Rows are points. Each copy is the shape, with its points in the same order, turned, moved and blurred by noise. Is it also mirrored, or only turned?
In the rows, 128 means zero.

Shape:
[[ 99  74 155]
 [131  90 202]
 [145 195 118]
 [135 154 115]
 [116 161 167]
 [121  79 103]
 [123  99 101]
 [214 129 183]]
Copy 1 (8 x 3):
[[175  60 138]
 [122  37 154]
 [ 90 170 132]
 [121 141 124]
 [112 115 174]
 [174  94  95]
 [163 111  97]
 [ 45  67 108]]
Copy 1 is: mirrored
Copy 2, 8 rows:
[[103 174 152]
 [125 151 196]
 [187  97  82]
 [143 109  98]
 [173 124 125]
 [ 79 149 105]
 [ 95 148  97]
 [132  58 189]]
Copy 2 is: only turned
Copy 3, 8 rows:
[[ 67  97 134]
 [ 99  56 160]
 [192 111  82]
 [152 121  96]
 [142  63  94]
 [ 88 146 129]
 [105 147 117]
 [185  74 192]]
Copy 3 is: mirrored
Copy 4 (8 x 3):
[[197  74 123]
 [229 120 142]
 [106 159 171]
 [124 130 147]
 [165 134 185]
 [151  83  96]
 [142  91 107]
 [192 206 116]]
Copy 4 is: only turned

Shape:
[[132  76  95  74]
 [161  96 121 104]
 [ 97 110 102 194]
 [134 160 173 115]
 [ 67  88 160 100]
 [147  95 118 112]
 [ 76 182 150 160]
 [164 105 104 181]
 [108  73  66  76]
 [169 159 178 190]]
Copy 1, 10 rows:
[[121 140  80  65]
 [137 119 124  82]
 [188 126  85 178]
 [103  67 145 141]
 [121  62  47 114]
 [145 119 114  97]
 [112  76 107 208]
 [196 139 142 139]
 [123 157  57  83]
 [167  69 187 167]]
Copy 1 is: only turned
Copy 2 (10 x 4):
[[ 72  60 142 163]
 [117  71 115 159]
 [ 79 177 100 130]
 [170 105 138 104]
 [ 84  88 152  73]
 [107  87 116 153]
 [145 174 154  86]
 [114 140  70 165]
 [ 47  77 161 171]
 [187 151  67 109]]
Copy 2 is: mirrored

Shape:
[[ 93 122  96 127]
 [128 122 181  68]
 [ 97 111 135  76]
 [104 170 184  62]
 [ 85  89 107 150]
 [149 109 138 163]
 [176 129 105 107]
 [199 129 105 208]
 [ 74 161 150 117]
 [167 139 104  61]]
Copy 1, 10 rows:
[[114 163  91 114]
 [186 119 124  54]
 [147 132  90  63]
 [204 169 115  40]
 [ 85 150 121 115]
 [140 134 155 143]
 [181 119  96 146]
 [155 142 166 219]
 [151 195 121  64]
 [200 123  65 120]]
Copy 1 is: only turned
Copy 2 (10 x 4):
[[102  92  87 133]
 [167  63 167 136]
 [132  47 123 134]
 [125  61 200 120]
 [126  98  64 108]
 [160 143 104 122]
 [145 123 125 195]
 [151 217  89 157]
 [ 99  88 150  96]
 [140  78 143 211]]
Copy 2 is: mirrored
Copy 3:
[[121 142  86 105]
 [112 111 152 184]
 [ 95 139 135 141]
 [148 130 187 165]
 [112 155  56 125]
 [143  95  57 155]
 [117  57 104 119]
 [177  45  20 123]
 [158 161 133 136]
 [ 96  62 145 111]]
Copy 3 is: only turned

Shape:
[[171 125 125 144 109 109]
 [157 143 192 124 162 135]
 [173 134  72 152 224 105]
 [149 163 175 147 129 145]
 [185 180 103  81 161 161]
 [115 102  52  77 152 201]
 [ 43 166 103  90  74  89]
 [142 109  27  45 123 104]
 [147 147 153 146 136 153]
 [137 144 124 138 130 156]]
Copy 1 (10 x 6):
[[128 136 165 152 104 109]
 [181 164 175 153 172 134]
 [224 176 115 117  71  79]
 [163 148 191 145 141 160]
 [150 235 136 120 108 144]
 [131 171  32 105 108 167]
 [ 81 102 154  21 141 139]
 [ 80 182  66  76  92  79]
 [164 146 164 146 128 156]
 [152 143 143 128 112 159]]
Copy 1 is: mirrored
Copy 2:
[[130 170  98 122 112 103]
 [155 148 125  94 185 124]
 [ 47 132  40  77 160 117]
 [179 139 111 102 149 128]
 [104 126 129  25 115 121]
 [ 49 133 152  84  88 211]
 [123  58 172 185  69 111]
 [ 13 140 159 111  61 105]
 [154 139 106 100 140 142]
 [136 134 111 104 117 150]]
Copy 2 is: mirrored
Copy 3:
[[137 111  90 137 150  92]
 [ 90 147 157 143 179  85]
 [142 212  86 120 149 167]
 [103 104 152 144 182 106]
 [193 159 169 128 165 115]
 [183 141 163  42  80 123]
 [133  63 156 180  33 122]
 [221 154 107 118  47  94]
 [113 113 141 121 169 112]
 [130 108 140 113 146 121]]
Copy 3 is: only turned

Shape (12 x 8):
[[126 117 150 151 117 122  57  92]
 [159 112  93 148 110 108 136  99]
 [119  99  67  97 126 149 160 131]
 [140 128 106 144 124 165 150 183]
 [133  97 159 116 103 148 158  93]
 [134 141 139 104  45 159 166  95]
 [162 230  23 116 137 151 160 110]
 [138 123 151 139 136 148 122 124]
 [104 135 157 143 134  98 121 177]
 [134 120 120 136 134 143 115 100]
 [151 104 147  95 116 152 159 147]
 [147 102 152 118 110 103  95 160]]
Copy 1 (12 x 8):
[[146 110 125 172  59 120 123 165]
 [132 130  90 109  98 105 120 104]
 [ 96 116 123  55 128  77 127 140]
 [121 116 141 117 182  90 146 130]
 [125 164 168 100  89 125 122 129]
 [119 191 129  82 114 167 159 149]
 [113  57  50  48 176 176 135 112]
 [138 118 158 136 114 121 117 136]
 [106 133 136 173 156 102  83 161]
 [129 103 132 117  93 117 125 133]
 [144 158 165  91 139 106 116 146]
 [157 153 126 152 125  83  99 170]]
Copy 1 is: only turned
Copy 2:
[[126 124 128 202 114 149  87 146]
 [101 124 124 160  89 155 173 120]
 [100 146  73 127 124 115 193 146]
 [123  87 125  99 144 106 171 144]
 [ 94 150 117  96  88 155 113 141]
 [140 150 109  90  88 190 144 191]
 [127 165 163 145 199 167 249 172]
 [111 117 137 132 133 119 111 135]
 [173 102 119 130 132  95 123  97]
 [102 124 128 161 124 137 133 136]
 [114 131 126  95  92  98 143 158]
 [150 100 131 160  79  92 120 142]]
Copy 2 is: mirrored

Shape (14 x 9):
[[130 124 161  81 105 198 127 180 146]
 [184 171 165  72  88  86 156  63 129]
 [165 145 104 155  84  83 192 131  69]
 [107 218  85 197 119 112  92  98 154]
 [171 193 145 151 145 134 118  76  68]
 [108 132 110 153 106 153  96 108 136]
 [103 153 171 187 132 134 175 105 129]
 [117 125 139 177 110 191 146 101 126]
 [138 132  50 182 141  84  96 129 133]
 [178 158 162  99  65 159 154  95 148]
 [120 112 155  94  70 142 188 140  71]
 [160  90 167 186  96  84 117 183 156]
 [117 124  62 131 143 162 161 190 183]
 [147 160  67 135 136 176 111  68  85]]
Copy 1 (14 x 9):
[[143 128 166  70 131 186  70 157 170]
 [ 50  67 153 100 116 128 132  62 119]
 [110  88 189 219 100 133 113  95 126]
 [130 191 121 180 187 149  96  18 124]
 [ 99 112 152 161 202 131 155 102  95]
 [138 155 104 143 143 170  78 101 115]
 [132 116 105 178 151 168 146  96 188]
 [170 113  99 156 150 194 117 116 138]
 [146 203 132 193 114 104  93  78  97]
 [111  75 159  90 121 191 120  77 124]
 [ 99  55 161 158 110 169  74 154 159]
 [109 196 153 162  56 190 141 124 157]
 [213 166 161 125 102 125  59  99 179]
 [163 107 126 152 189 118  90 101  65]]
Copy 1 is: mirrored
Copy 2 (14 x 9):
[[107 109 117 166  97 159 179 200 167]
 [139 131 143  55 163  77 212 122 197]
 [206 172  63  86 161 107 171 119 133]
 [103 191  71  88 162  98  51 137 202]
 [114 162 119 123 229  82 143 121 149]
 [115 134  98 138 123  91  93 154 154]
 [119 197  92 156 118 101 145  83 172]
 [125 144  78 189 119  81 131 124 167]
 [165 141  90  85 147 126  38 120 143]
 [143 119 119 121 138  83 199 161 212]
 [149 142  81 128 106 105 224 155 114]
 [206 182 160 136  79 135 113 141 160]
 [139 103  52 134  91 197  98 137 176]
 [113  98  64 132 208  79 102 143 139]]
Copy 2 is: mirrored
Copy 3, 14 rows:
[[108 129 142 111 129 124  62 129 205]
 [194 213 138 177  75  82 108  66 151]
 [174 143 115 138  21  69 114 154  93]
 [129 209  24 137 122 147 105 144  66]
 [190 171  80 199  68 165 125 141 137]
 [ 90 148  75 140 105 140 108 113 121]
 [114 171 118 196 117 102 129 186 113]
 [ 78 151  86 172  95 118 127 160 154]
 [143 117  45 109 108 118 136 115  52]
 [137 193 104 162  84  77  87 101 195]
 [120 142 182 145  35  97  88 137 157]
 [132  83  97 165 136  49  57 127  96]
 [110 124  99  44 147  96 130 161 135]
 [133 162  56 133  53 178 162 116 147]]
Copy 3 is: only turned

Shape (17 x 11):
[[152  95 142 159  53 176  72 102  86 174 176]
 [138  85 135 138 102 125 136  71 117  83 154]
 [139 111 146 139 106 160 144 125 100 161 186]
 [130 123 178 146  71 165 120 134 111 119 134]
 [154 129 138 146  97 158 113  95 164  94 145]
 [144  85 130 189 145 122 121  89 195 125 120]
 [165 101 151 130  77 149 122  77 115 171 135]
 [ 93 140 224  71 101 113  72 192 104 193 192]
 [176 144 154 156  80 154 128  71 113 144 205]
 [108 129 136 158 188 122 143 133 156 115  63]
 [ 64 155 146 102 138 108  81 126 140 183  90]
 [121 152 160 141 170 103  64 135  99 155 128]
 [106 138 177 134 184  89 104 143 150 112  70]
 [155 126 102 126 129 149 136 131 166  87  97]
 [ 91 141 171  79 123  65  53 210  92 199 155]
 [137  94 158 109 111 196  67  87  98 179 183]
 [ 75 140 131 163 154 108 123 136 155  98 115]]
Copy 1:
[[101 204 124 154 146 143  93 146  29 192 134]
 [114 126 157 144 197 152 139 120  90 121 123]
 [107 145  76 156 140 121 127 132  60 145 142]
 [ 85 142 114 153 137 157 127 157 110 178 142]
 [136 156 129 147 171 172 122 167 117 126 120]
 [134 184 152 113 179  87 137 145 148  96 112]
 [120 187 115 131 151 155 147 114  75 173 108]
 [161  88  69 182  73  91  86 129  88 245 125]
 [138 185  90 197 175 164 137 140  61 141 134]
 [ 92 118 123 111 124  90 160 154 175  94  61]
 [113 121 104 130  97  98  80 104 150 172  33]
 [128 117 130 176 105  79 126 157  99 160  50]
 [122  85 141 132 115  81 153 159 180 148  58]
 [124 129 134 101 123 166 133 167 141  85 103]
 [152  79 112 175  31  68  81 110  85 214  79]
 [124 159  83 130 175 124  83 159  28 193  96]
 [ 98 106 136 159 139  94 111 143 172 102  92]]
Copy 1 is: mirrored
Copy 2, 17 rows:
[[174 161 153 216  52  88  97  87 144 173  91]
 [134 138 179 115  70  87 161 118 158 118 119]
 [111 138 152 187  64 139 129 130 139 157 115]
 [130 175 184 152 103 101 101 147 136 179 104]
 [163 151 143 152 112  77 145 144 157 145 133]
 [152  65 138 135 150  98 160 126 180 149 120]
 [134 142 149 155  73  88 144  87 143 201 111]
 [121 121 171 163  65 166  30 127  36 211 158]
 [173 151 155 198  40 107 178 144 122 171 115]
 [103 117 153 109 207 160 144 130 150 140 119]
 [157 135 129 105 155 183  84  83 103 188 143]
 [149 115 173 153 156 168 121 105  67 144 127]
 [122 103 174  93 194 152 126 131 106 163 131]
 [106 150 115 128 160  89 149 139 149 124 129]
 [118 106 137 141 103 167  26 101   7 185 126]
 [151 155 172 207  71 124 106  60 138 168 168]
 [150 112 156  99 155 161 111 153 133 123 111]]
Copy 2 is: mirrored
Copy 3 (17 x 11):
[[156 103 117 102  38 125  28 137 123 194 105]
 [130 116 158 105 126 200  72 108 139 151 109]
 [133  87 147 145  87 124  91 153 135 177 123]
 [144 115 147 115  61 144  88 131  85 124 102]
 [155 167 170 117  90 167  82 113 142 139  93]
 [131 153 170  75  81 164 145  92 192 158  88]
 [147 119 138  88  94 143  88 138 104 201  98]
 [117 100 140 131  80  22  93  95  67 130 197]
 [166 106 165 150  99 129  54 122 126 195  73]
 [116 160 121 115  92 171 212 106 154 119 111]
 [ 75 178  79 103 101  85 149  95  96 135 138]
 [148 137  89 143  88 104 146  55 123 151 144]
 [125 163 120 111 100 140 204  58 124 109 139]
 [161 185 147 108 109 184 135 153 150 118 116]
 [131 108  75 106 101  12 120  92  96 117 205]
 [124 126 131 140  51 126  45 127 112 221 158]
 [103 155 124 129 104 148 156  90 161  85 103]]
Copy 3 is: mirrored

Shape, 18 rows:
[[151 130  53 132 166  93 167  69 104  56 126 144]
 [113 162 134 127 148 145 152 138  98 137 109 106]
 [138 112 116 100 146 120 148  90 157 129 181 110]
 [215 134 176  70 201 151 143  91 103  71 205 176]
 [149 183 158 221  99 114  98 127 103 165 161  74]
 [122  98 120  93  95 130 147 123  85 103 135  66]
 [179 230 121 160 125  90  71 111  80 141 128 134]
 [155 115 129  93 206 150  81 135 123 117 177 186]
 [153 156 104 153 111 143 175 136 103 150 190 107]
 [175 104 140 181 149 105  49 217 121  80 131 161]
 [194 160  93 190 133 159 114 139 106 139 165 116]
 [143 139  88 100 145 174 107 117 127  72 157  87]
 [111 149 127 173 149 125 120 154 180 127 116 144]
 [141 143  53 120 115  91 172 115  81 135 120 141]
 [131  99  95  92 176 149 190  89 121 171 113  61]
 [168 181 173 105 137  90 177 140  72 177 194  94]
 [117 123 126 204 180 117 103 143 105 116 194 187]
 [ 99  89 145 219 120 121  95 167 143 165  84 233]]
Copy 1:
[[154 194  35 144  94 160 109 169 146  82 158 109]
 [130 133 104 122 204 150 121 151 126 161 111 109]
 [123 152 111  75 126 169 154 141 159 115 175 100]
 [179  84  72  57 143 148 170 220 108  56 154 167]
 [ 72 100 155 146 167 214  63 114  88 153 166 133]
 [123 150  72 112 180 129 135  68 127 104 150  97]
 [158 107 164 147 151 177  38 160 106 127 142 175]
 [123 110 121  72 149  81 134 215 144  87 154 165]
 [113  95  94  93 132 166  97 138 106 175 157  84]
 [ 51 121 136 148 101  88 124 157 113 143 147 226]
 [ 89  76  87 124 127 179  70 160 134 153 147 147]
 [108 155  49  60 176 153 114 136 169 108 155 147]
 [ 77 164 154 121 128 170 140 177 153 162 113 138]
 [170 147  93 139 109 116  83 128 135 152 143  76]
 [128 116  79 130 191 137 149 132 200 131 172  39]
 [183  76 126 105 181 175 138 129  54 179 176 103]
 [ 68 137 125 113 102 131 115 228  72 133 165 136]
 [ 28 135 193 178  80  85 121 191 119 124  72 114]]
Copy 1 is: mirrored
Copy 2, 18 rows:
[[145  85 131 249 141 115 170  93 145 161 132  67]
 [ 85 154  89 159 135 129 127 129 140 140  74  87]
 [109 126 129 165 159 139 208 126 190 146 130 128]
 [169 124  62 175 248 109 151  89 174  80 176 128]
 [ 81 149 106 172  90 168  89 223 160 122 133 134]
 [141 132 117 140 107  86 186 160 166 149  94  83]
 [ 93 138  37 215  76 155  93 140 129 138 169 140]
 [130  89  76 143 187 142 144  62 154 111 117 180]
 [ 95 173 120 202 157 101 142 177 161 164 101 150]
 [148 109 157 144  84 129  60  82 124  83 127 178]
 [129 142 105 221 126 141 113 166 140 114  98 173]
 [132 114  99 183 124  97 201 125 132  79  98 132]
 [ 79 149 154 161 122 181 135  89 118 126 105 137]
 [117 130 104 217 118  88 146 112 138 223 110 109]
 [129 137 102 180 154 148 200 126 208 175  28  78]
 [ 79 187  65 158 164  96 112 159 224 161 141 117]
 [ 90  69 154 170 176 141  81 121 120 122 133 160]
 [117 121 180 117 125 212  63  88  62 194 104 168]]
Copy 2 is: only turned
Copy 3, 18 rows:
[[122 130 168 200  52 100 129 144 116 157  74 199]
 [118 155 144 114 145 157 137 161 135 128 116 153]
 [124 123 137 167 128  75 176 168 146 116 152 159]
 [145  13 130 138 105  74 158 172  65 128 109 127]
 [137 174 138 134 206 126 174  49 160 150 125 108]
 [ 85 156  92 164 120 150 160 148 125 120 161 157]
 [134 152 155 111 173  89 113  36 106 131  70 152]
 [142  47 127 123 149  67  80 181 138 126 121 133]
 [154 180 127 131 149 103 181 131 116 168 159 161]
 [196  97 128 156 136 138  41  81 148 117 140  71]
 [181 138 126 140 158 106 129  86 142 183 138 172]
 [114  94 129 164 152 141 131 135 129 121 168 206]
 [161 143 201 130 128 118 110 124 178 121 146 123]
 [126 201 131 145  73 101 130 145 121 141 103 180]
 [108 155 102 158 137 131 186 215 176 125 117 199]
 [140 181 110 109 186  91 202 159  73 118  99 115]
 [155 120 180 155 151  82  82 142 137 194 135  81]
 [165 152 186  79  80 114  63 126 239 168 137  60]]
Copy 3 is: only turned

Shape, 15 rows:
[[ 38 146 165 133 155 107 141 124  39 149 114 134]
 [149  76 168 151 140 106 140 159  54 121 114 118]
 [130 143 122 138 150  91  57 167 107 136 105 154]
 [135 137   7 116 132  84 126 153  93 173 119 138]
 [159 121 131 128 167 113 136 160 158 101 110 132]
 [170 127 153 114 149 159 149 164 153 136 134 154]
 [168 111  82 100 151  90 148 153 147 161 198  68]
 [136  45 159 111 139 138 142  79 143 143 139 124]
 [158 118 128 139 143 193 120 151 154 159 139 141]
 [104  93 158 150 143  89 138 150 108 116 158 161]
 [148 120 146  88 136 101 105 118 129  33 151 162]
 [146 152 156 153  91 100 145 160 155 126 110  94]
 [133 151 122 119 139  90 132 138 128 167 137 135]
 [163 154 159  40 136  88 111 165 139 145 112 126]
 [167 151 151 143 151  89 141  99 153 160 143 139]]
Copy 1, 15 rows:
[[ 90  90 196  80 154 166 124 144 108  91 150 185]
 [163 105 168  87 161 167  73  92  89 137 112 118]
 [ 87 179 145 118 161 120  87 131  58 143 138 126]
 [ 72 171 152 115 108 161 168 156  45 134  62  74]
 [159 173 151 141 122 127 103 125 109 185 114 129]
 [151 158 179 117 100  95 107 102 132 181 138  98]
 [129 123 151 170  90 178 113 172 115 177 108  32]
 [154  91 101  85 138 129 118 125 173 174 121  98]
 [111 156 142 111  75 104 106  79 139 170 138  89]
 [138  97 161  92 128 122  69 160  93 154 119 141]
 [210 159 115 106 132 100 109 182  83 147 170 128]
 [151 151 167 179 129 110  79 121 133 110  91 119]
 [101 132 174 143 133 117 127 149 105 146 116  99]
 [145 192 194 138 179 114 121 160 132 149 153  69]
 [126 102 152 172 141  88 131 128 112 169 123 108]]
Copy 1 is: only turned
Copy 2:
[[136 175 133 105 110  88 101 137  72 164  38 135]
 [172 144 177 158 124 100 179 145 100 160 113 150]
 [138 195 150 110 133  73 119 130 131  98 150 175]
 [ 96 137 202  65  99  96  83 210 151 137 170 155]
 [125 159 132 134 164 126 153 134 173 151 162 139]
 [100 154 137 169 163 167 144 136 143 139 151 167]
 [165 125 139 124 112 182 108 214 148 138 197 111]
 [141  83 124 160 169 136 125 115  75 173 167 125]
 [ 83 147 153 140 166 179 144 134 102 108 163 153]
 [133 165 131 179 118  87 129 145 108 151 131 113]
 [131 106  71 172 162  63 145 150 172 118 140 158]
 [146 146 158 141 110 156 132  93 183 116 126 123]
 [127 160 138 121 106 135  90 142 137 146 146 154]
 [173 151 125 144 162 146  78 144 179 138 138 209]
 [126 148 101 129  93 148 119 105 136 160 178 155]]
Copy 2 is: mirrored
